Each row of a before or after table is a point. One or more steps were done to the points. Then noise was added and the rows were shuffled. The steps act on columns, c1 being the first. Name the steps. A step turns or swaps two columns, mirrors them in a line or flattens them onto one, adds a multiple of one to another, or multiplies or shifts one. Angles are multiples of 10 degrees, from the lower column toward the higher: turns from -170 to 170, lines from 10 to 170 but not 90. Use the fewest steps. Two steps may share a column if one is a turn and the other turns, adds or multiplies; they go together, in the order done. Otherwise the lowest column goes first.
(in the rows, 128 means zero)

Before (10 x 2):
[[136 104]
 [128 118]
 [ 87 164]
 [136 153]
 [ 80 147]
 [ 96 136]
 [117 104]
 [102 142]
 [145 149]
 [140 119]]
After, 10 rows:
[[159  89]
 [ 63 112]
 [129  88]
 [149  73]
 [ 27 134]
 [149 123]
 [  8 117]
 [170 119]
 [100  73]
 [ 48 105]]
Steps: multiply c1 by 2.5; shift c2 by -30

Before (11 x 3):
[[ 73 162 141]
 [ 79  95 152]
 [ 56 100 113]
 [143  97 131]
 [114 116 110]
 [ 83 159 132]
 [132 159 109]
 [151  85 103]
 [119  80 144]
 [114 111 115]
 [ 89 136 166]]
After (11 x 3):
[[142  67 130]
 [115 104 110]
 [ 73 196 141]
 [150  41 104]
 [132 189 109]
 [ 83 192 130]
 [ 89 143 164]
 [ 80  61 151]
 [113  94 115]
 [119  32 145]
 [ 56  73 113]]
Steps: multiply c2 by 2

Before (9 x 6):
[[168 133 146 126 149 161]
 [175  96 127 102  93 119]
 [101  92 131 126  67 108]
 [ 95  84 169 150 109 121]
 [ 87  95 113  97 151 218]
 [114 149  60 112 130 157]
 [167 127 136 111  80 166]
 [162 138   7  92 106 135]
 [107 138 144  72  77  80]]
After, 9 rows:
[[161 123   9  92 119 137]
 [167 140 146 127 142 163]
 [113 137  59 111 141 159]
 [100  84 133 126  76 107]
 [175  98 127 101  96 122]
 [ 87 125 113  96 123 217]
 [166 107 135 111 102 163]
 [106 107 141  74 102  80]
 [ 99 100 169 151  96 120]]
Steps: flatten c2 and c5 onto the line at 50 degrees

Before:
[[174  86 175  79 191 110  59 123]
 [112  75 173 136 120 125  69 114]
 [118 130 129 111  99 156 140  82]
 [159  80 131 164 161  51 180 161]
 [180 115 119 140  90 148 129 136]
 [ 73 190 168  82 122 115  95 179]
 [142 159 147 107 101  85  81 109]
 [128 203 118  81  69 125 108 161]
 [ 74 159  56 141 101 158 120 128]
 [196 110 168 172 195 123 104 100]]
After:
[[173 178  88  80  81  83  59 121]
 [113 172  76 138 130 135  71 114]
 [184 119 116 139 161 151 129 136]
 [142 145 159 106 105 171  83 109]
 [159 129  82 166  45 135 179 163]
 [127 121 201  82 155 180 109 163]
 [ 75  55 160 143 169 136 121 129]
 [196 167 109 172  90  73 104 102]
 [119 127 130 112 166 139 141  81]
 [ 73 167 190  82 121 138  94 180]]
Steps: swap c2 and c3; turn c5 and c6 by -120 degrees

Before, 9 rows:
[[151 147 141  91 187 132 142 110 141  75 139]
 [119 157 108  89  98 105 141 200  94 179 139]
 [128 142  93 112 133 159 154 126 233  68 144]
 [117  97 133 140 200  96 127  79 154 123 210]
 [127 178 146 104 104 125  72 196 115 193 171]
 [195 168  89 130 101 186 147 166  89 137 102]
 [110 137 119 167 218  95 121 109 169  97 139]
 [172 175 153 109 116 173 181 126 112 179  84]
 [125 201 142 112 127 164 163 191  91 181 172]]
After, 9 rows:
[[124 181 108 101 101 126  73 195 118 193 169]
 [118 158 139  89  97 151 139 200  93 178 140]
 [127 204 125 113 125  90 162 192  88 180 169]
 [198 166 186 129  99 133 145 166  92 135 104]
 [119  96 115 140 202 149 127  76 155 122 209]
 [107 143 125 167 220 151 122 112 165 100 140]
 [155 148 115  94 189 134 144 107 140  72 138]
 [124 144 170 109 131 110 151 124 233  68 146]
 [173 172 116 108 113 107 180 126 110 179  82]]
Steps: turn c3 and c6 by -160 degrees; add 0.7 times c1 to c6

Before:
[[ 83 110 189  82 135  92  68 166 160 141  90 158 165 183]
 [177 133 152 142  64  79  68 143 118 112 178 116  63 195]
 [111  78 140  98 153  96 104 187 145 150 154 128 147 149]
 [126 143 180 135 142  96 117 165 146 143  84 116 174 121]
 [118 151 169 118 151 112  91 166 172 140 113 211 147  99]
 [146 128 123 113  63 152 118 119  52  77 161 147 159 153]
 [115 187  92 140  77 141  54 159 122 126 147 101  92 121]
 [129 130 117 119  90  79  80 187 161 134  65 163 162  84]
 [117  96 178 100  45 156 144 131  81  54 159 130  86 145]
 [104 200  81 165 100  77  83 194  88  92 126 140  94 121]
 [165 127 156 101  78 163 100 172 102  24 159 123 123 162]
 [152 144 129  85  98  99  70 108  84  58 170 101  66 143]
 [ 84 177 134 169  90  70  56 173 154 104 140 155 176  62]
 [104 144 135  96 128  75 127 155 206 138 120 147 164 159]]
After:
[[102  78 142 157 153  95  97 188 143 149 155 128 146 122]
 [122 187 141  93  77 154  32 158 122 126 147 102 114 142]
 [140 151 109 165 151 109  79 164 172 140 112 211 139 155]
 [137 178  93 106  90  65  34 172 154 104 139 155 164 207]
 [124 128 143 133  64 132 114 118  51  77 160 147 126  98]
 [132 142  89 163 141  83 113 164 147 144  84 115 153 136]
 [133 128 131 167  77 157  91 173 103  23 160 122 111  78]
 [ 90 144 149 153 127  72 126 155 206 138 121 147 159 120]
 [156 131 142 126  90  78  66 188 160 133  65 164 156 161]
 [137 144 160 156  98 133  52 108  84  59 170 101 125 101]
 [114 200 130  69 100 104  69 194  87  92 126 140 142 149]
 [109  96 118 183  47 167 149 131  81  54 158 131 106 123]
 [122 133 102 138  65 120  49 143 117 111 177 116 132  45]
 [ 59 110 124 204 135  85  49 166 160 141  89 158 154 116]]
Steps: mirror c1 and c14 in the line at 160 degrees; turn c3 and c4 by 130 degrees; flatten c6 and c13 onto the line at 150 degrees; multiply c7 by 1.3

Before, 12 rows:
[[102 101  92 133 105 176 116 152  89 129 110  49 172 126 141  93  90  96]
 [139 129 120 123  80 139 129 109 100  86 124 127 131 151 134 154  88 144]
 [133 148 148 217   7 106 113 177 150  94 121 138  88  46 118 159  84 128]
 [149  68  88 114 170 110 136 121 155 103 133  32  99 119  87  55  85 124]
 [ 77  90 147 114 154 111 112  97 149 102 116  68 161 126 127 148 129 159]
 [136 131 153 109 176 105 154 103 157  91 122 134 119 122 136 148  92 123]
 [129  92 146 133 158 181 116 126 159 134 163 136  90 149 124 156 130 138]
 [132 147 145 131 144 133 141  87 151 123 110  79 135  97  96 156 130 158]
 [129 115 140 205 160 121 200 101  97  41 130 146  99 105 101 152 100 148]
 [144 110 118 163 158 108 172  85 135 131 183 149 125 122 127 136 164 158]
 [149 153 124 156 164 177 108 133   9 104 236 143 107 117 137  78 222 155]
 [127  63 161 166 175 114 163 144 158 128 130 136 190 143  58 155 130 165]]
After:
[[ 77  90 145 127 127 117 116  97  94  98 140  70 158 124 126 149 132 156]
 [137 146 149 126 139 133 141  84 101 123 163  80 133  99 147 157 133 159]
 [129  95 143 122 134 180 116 123  83 134  99 134  88 150 151 157 127 136]
 [100  99  92 142 108 175 116 152 168 128 136  46 171 127 107  91  91  99]
 [149  64  87 137 121 111 137 122  81  98 143  28 103 116 166  55  94 120]
 [131  65 162 132 122 116 160 140  71 129 163 139 193 145 192 156 118 167]
 [146 106 120 119 116 103 171  81 103 129  83 150 125 121 159 136 151 155]
 [133 146 148 154 222 106 111 183 201  97 139 137  85  45 135 161  65 127]
 [136 131 155 138 119 108 154 105  74  88 130 132 121 118 117 149 104 122]
 [140 134 120 139 139 139 127 110 182  81 128 125 132 150 122 153  95 141]
 [150 155 123 103  11 176 110 134 178 107  30 144 105 117 175  79 203 151]
 [133 121 140 145  82 123 196 101 123  40 141 146  99 105 152 151  78 150]]
Steps: flatten c4 and c17 onto the line at 110 degrees; turn c5 and c9 by -130 degrees; turn c11 and c15 by 150 degrees

Before (10 x 24):
[[176 134  96 174 101 156 159 137 146 159 124  99 147 113 161  67 117 135
  133 126 106 136 165 172]
 [126 180 135 108   7 196  78 152 136 159 180 173  49 127 162 185 177 181
   71 153 187 133  59 151]
 [162 152  80 160 118 107 111  80 147 145 106 127 179 132 154  98 111 144
   99 112 116 108 118 150]
 [ 54  73 118 122 117 138 156 109 129 102 113 212 116 146 141  97 161 175
  161 145 176 100  80 130]
 [179 132 138 142 135 136 105 108 141 125 118  97 139  96 166  88 126 126
  173 101 126 129 117 167]
 [157 127 130 155 157 144 143 109 109 129 142  79 164 124 137  69  90 150
  114 109 137 100 141 177]
 [ 39 107  99  69  83 158 129  91 125 156 145 173 113 127 154  84 174 168
  149 189 179 110  55 124]
 [110 162 116 168 166 137  90 131 145 128 129 112 103 119 123  99 105 100
  126 106  89 105 145 165]
 [104 102  86  77 115  83 154 119 103 150  88 147 107 180 142 116 157 164
  164 173 186 111  65 131]
 [140 136 121 152 146 123 131 138 116 126  75 120 147  94 142  57 101 125
  112 128 128 115 105 122]]
After:
[[124  74 121 121 117 134 155 137 127 102 111 216 113 147 138  94 159 157
  162 151 181 103  83 131]
 [128 109  99  70  84 161 130 122 125 156 146 174 114 125 152  85 177 148
  151 188 185 110  56 123]
 [124 136 131 150 146 124 128 135 117 130  75 123 145  95 141  56 102 101
  116 128 131 117 109 124]
 [134 136  95 172 102 157 162 122 146 158 126 101 147 110 157  68 114 113
  134 127 106 133 165 172]
 [121 180 136 107   5 197  78 149 138 156 182 174  47 128 162 187 180 162
   70 153 185 134  59 151]
 [142 126 128 153 157 144 139 103 107 131 144  79 168 121 133  64  93 130
  116 106 141 104 142 179]
 [141 131 137 142 133 135 102  95 141 121 118  98 135  99 168  86 124 107
  173 100 131 128 114 161]
 [144 151  82 158 119 109 111  78 148 147 104 124 183 131 148  95 109 121
   99 111 112 112 119 151]
 [126 164 117 170 166 137  95 139 145 125 129 111 103 119 120  97 107  76
  125 104  96 101 141 164]
 [127 101  87  73 117  81 156 130  99 147  89 149 104 181 143 117 159 146
  164 173 189 108  62 128]]
Steps: flatten c1 and c8 onto the line at 110 degrees; shift c18 by -20

Before, 11 rows:
[[150 106 170 164  93  83 135 100 153 112 120 113  84 151  98 112  60 123
  178  61  84  66  75 143  95 115  98 102  63  75 189  99]
 [103 132 157 163 152  99 154 158 163  89 183 127 190 195  66 118 127 137
  190  96  63 113 124 100  98 150 186 163  78  68 154 123]
 [105 110 125  84  61 189  92 101  72 112 119 138 101 199  82 177  97 132
  116  30 177 115 107 159 134 132  88 195 108 104 159 142]
 [159 104 155 149 104 164 180  95  68 165 105 126 183 136 166 117 134 109
  112  67 127 142 129 134 103 101 136 158 170 171 142 161]
 [168 145 103  78 152 108  66 117 104 161 138  82 116 180 166 156  69 138
   73 115 160 128  98 109 196 127 201 114 169 141 107  80]
 [ 76  59 170 184  99 197 176  95 112 157 116 149  85 109 144  93 121  72
  151 123 138  89 167 151 117 120  91 105 102 146 138  66]
 [128  96  94  78 147 144 155 128 143 124 106  90 111 159 167 141 162  82
  120 106 172 153 132  90 207 208 189  92 137  89 149 163]
 [174  49 147 104  82 169  82 203  76 126 129 100 166 198 109 141 159  63
   96  64  68 105  80 114 206  95 161 135 103 139  99 167]
 [107  46 133 148 137 104  83 148 120 109 119 105 139  90 177 138 156 149
  180 136 144  91 167 121 115 152 132 154 110 174 161 128]
 [141 102 161 137 168 170 130 113  65 177 213  80 174 156  69  64  62 104
   76 121 139  62 123  76 106  93  99 183 167  79 103 142]
 [118 146 133 131  63  87 180 149 150  85 133  64 142 168  98 170  93 112
  113  99 178  81  87 114 126  96 102 112 158  99 171  89]]
After, 11 rows:
[[149 144  92  77 151 106  63 117 100 163 138  75 118 181 166 155 199 139
   72  63 167 128  99 106 200 128 200 114 171 138 108  86]
 [ 76  48 148 108  84 167  81 204  75 125 133  97 164 198 110 143 141  64
   96  52  67 105  81 115 203  99 159 137 104 138  97 164]
 [169 113 130  85  59 191  89 102  72 113 119 136 101 200  86 179 127 131
  116  25 181 117 109 159 135 129  87 193 108 100 162 137]
 [163  64 167 184  96 198 175  94 109 158 115 149  83 107 143  99  95  75
  150 147 137  91 165 148 119 118  91 102 100 148 138  68]
 [120  41 136 147 131 104  80 151 116 112 122 104 136  92 176 137  97 148
  181 155 143  92 169 116 116 152 131 152 107 175 161 127]
 [172 105 161 135 166 174 131 117  67 179 214  84 176 160  68  59 176 105
   73  88 136  61 123  76 104  91  94 188 166  80 103 144]
 [167 107 170 163  91  80 136  98 152 113 119 113  89 147  97 111 191 121
  179  19  86  67  74 142  93 116 100  99  62  75 188  99]
 [146 134 156 163 153  98 156 159 162  89 183 126 192 196  65 115 106 136
  187 106  64 113 127 101  99 147 186 164  81  68 157 124]
 [164 147 131 134  64  87 184 149 148  81 131  66 141 168  97 174 146 116
  114  90 177  81  84 114 123  97 100 111 164  99 173  86]
 [101  98  95  76 148 143 154 131 147 126 107  85 115 160 165 139 109  86
  122 119 174 155 134  87 210 206 188  94 135  86 152 160]
 [105 105 155 151 101 160 182  97  68 157 105 119 183 135 167 113 148 110
  112  56 128 145 135 138 100 101 139 158 170 172 139 156]]
Steps: turn c1 and c17 by 130 degrees; add -0.7 times c17 to c20
